Each row of a before or after table is a point. The points were changed in one or more steps. Then noise was added and the rows were shuffled. The steps act on columns, c1 being the first. Write out the steps. A step turns or swaps two columns, mirrors them in a line or flattens them onto one, adds a multiple of one to another, or multiplies or shifts one. Angles are multiples of 10 degrees, from the lower column toward the higher: turns from -170 to 170, lines from 10 to 170 but not 90. Use the fewest steps. Two steps may share a column if one is a turn and the other turns, adds or multiplies; they go together, in the order done. Otherwise the lowest column goes first.

Before (9 x 2):
[[ 95  36]
 [-28  -9]
 [  3  14]
 [ -4  45]
 [-71  10]
 [ 72   1]
 [ 41 -28]
 [ 26 -42]
 [ 26  51]]
After (9 x 2):
[[ 34 100]
 [-27  48]
 [-40  30]
 [ 21   3]
 [ 43  37]
 [ 48  -7]
 [  0  74]
 [-20 -32]
 [  4 -74]]
Steps: swap c1 and c2

Before (8 x 6):
[[  3  -7   9   4  -2   7]
 [ 30   7  14 -15  10   3]
 [  6  -7   4  -3  14 -95]
 [ 34   6  -4   1  15  -7]
 [  8  34   2 -13 -21   6]
 [ 11   4 -13 -24   9 -14]
 [ 24   7 -11   7  13   2]
 [  3  37   4 -14  17   8]]
After (8 x 6):
[[ 20   3 -30   7 -16  -7]
 [ 28  13 -12  -4  -8  -9]
 [  8   0 -23   9 -11 -11]
 [  5  -1  -4  -7 -70  65]
 [  5  -6   4   1   6  -4]
 [  5  18  -5  18  21   7]
 [  3  24   0  20  -9 -18]
 [ -2  14 -17 -13 -17   4]]
Steps: turn c1 and c3 by -50 degrees; turn c2 and c4 by 50 degrees; multiply c2 by 0.7; turn c5 and c6 by -140 degrees

Before (12 x 11):
[[ 19 -21 -15  -9   0 -17   2  -3  -4  13  18]
 [  4 -17 -32   1  11 -14  29 -10  -4 -27  14]
 [ 27  18  -9   9  -4  30  -3  -6   6  -7 -11]
 [ 12   7  -4  12  10  -8  -3 -20  -8 -17  20]
 [  6 -15   2  11  22  -3 -11 -14  26  17 -18]
 [-11   4 -29 -12  16  -9  10 -11  19  27  17]
 [  1 -34 -32   3 -19  31  -4 -23 -14 -23   0]
 [ -8   5  -4 -20  -6  16   5 -17  34   5   8]
 [  0 -29  -2   2  19  21   4   9  37  13  18]
 [ -8  -9 -29 -32  13  29  -8  12  34  -8  16]
 [ -8  -6 -22   3 -15 -11  11  17  -5 -26  32]
 [-11 -27  -8 -23   8   7  12  24  -6   8  22]]
After (12 x 11):
[[ 23 -10 -14 -11  -3 -14   3  13 -18  13  54]
 [  6 -11   2  12  23  -3 -11   4  29  18 -58]
 [  6  -6 -33   1  13 -15  28  10 -36 -29  40]
 [ -1 -19  -4   3  17  22   3  27  36  12  51]
 [ 30  14  -9   9   0  24  -3  14  -4  -3 -33]
 [-11   2 -31 -15  13  -8  10   8 -10  24  48]
 [ -6  -6 -19   4 -13 -12  11  37 -28 -25  96]
 [-12 -18  -6 -23  10   4  11  42 -15   7  67]
 [ -8   2  -5 -21  -8  18   2   3  29   8  21]
 [ -8  -4 -29 -32  12  32  -9  29   7 -10  46]
 [ -1 -25 -28  -2 -20  32  -5  -4 -48 -27   0]
 [ 13   4  -1  12  11  -6  -3   1 -14 -16  62]]
Steps: multiply c2 by 0.7; add 1 times c3 to c9; shift c8 by 20; multiply c11 by 3

Before (10 x 18):
[[ -5 -17  17  33  45 -10  43 -19 -11 -27   1  60 -73  -2  49  39 -44  -4]
 [-48   4  47  36 -32  55   9 -27 -44 -28   4  -1   7  20   8  25  23  -1]
 [-63  -3   5  39  -7  19   8  18   9  15   8 -43  41   0 -34  -9  17 -46]
 [ 41  25 -63  -6 -56 -25 -49  57  -2  -1  86 -68 -74  13  17 -24 -60 -17]
 [  1  35 -45  18 -67  56 -29  39  58  57  41 -83 -20  18  -8 -30 -94 -20]
 [-11   1  21   5  32 -16  58 -14 -37 -24  -1  24  13  16  43  83  -2  40]
 [-51  38  47  19  12   6  43  29 -31 -15  11  57  -7  14  16  15  37  41]
 [ 18  42 -63  -7 -68  18 -44  48  17  31  48 -19 -47 -14 -11  33 -63 -53]
 [-70  21 -28  27 -29  50 -27 -13   9  28  28  -6  68  65  -5 -30   8 -41]
 [-24  36  31 -71 -29 -24 -13   0 -53   6  45  -1 -10 -39  34 -27 -11  10]]
After (10 x 18):
[[-20 -25  49  26 -31  23  10 -25 -44 -41  39   4  10  15   7  21  24 -30]
 [ -1 -34  19   7  47  -3  43 -18 -14 -33   4  64 -18 -34  48  35 -44   0]
 [ 28  78  31 -18 -29 -15 -11  -1 -54  18  43  -3 -17 -33  38 -26 -13  15]
 [ -8 -10 -29  32 -28  43 -28 -14   9   7  71  -6  42  81  -4 -31   7 -49]
 [-14  11  49  41  14 -16  40  32 -27 -44  46  57   6   8  17  13  39  23]
 [-28 -33   6  25  -5  32  10  18  11  -3  57 -44   9  20 -34  -6  17 -37]
 [ 50  32 -63  27 -71  38 -43  45  18   9   8 -19 -17 -33 -11  35 -62 -40]
 [ -6  -4  23   2  32 -25  54 -12 -39 -26   9  22  11  21  41  80  -1  29]
 [ 41  11 -45  34 -68  31 -31  39  57  29  22 -85   1   6  -8 -33 -94 -39]
 [ 94  19 -64  17 -54  -5 -49  59   1 -10   9 -66 -12 -21  13 -24 -61   3]]
Steps: turn c1 and c11 by -60 degrees; turn c2 and c4 by 50 degrees; add -0.7 times c4 to c10; flatten c6 and c18 onto the line at 130 degrees; flatten c13 and c14 onto the line at 60 degrees
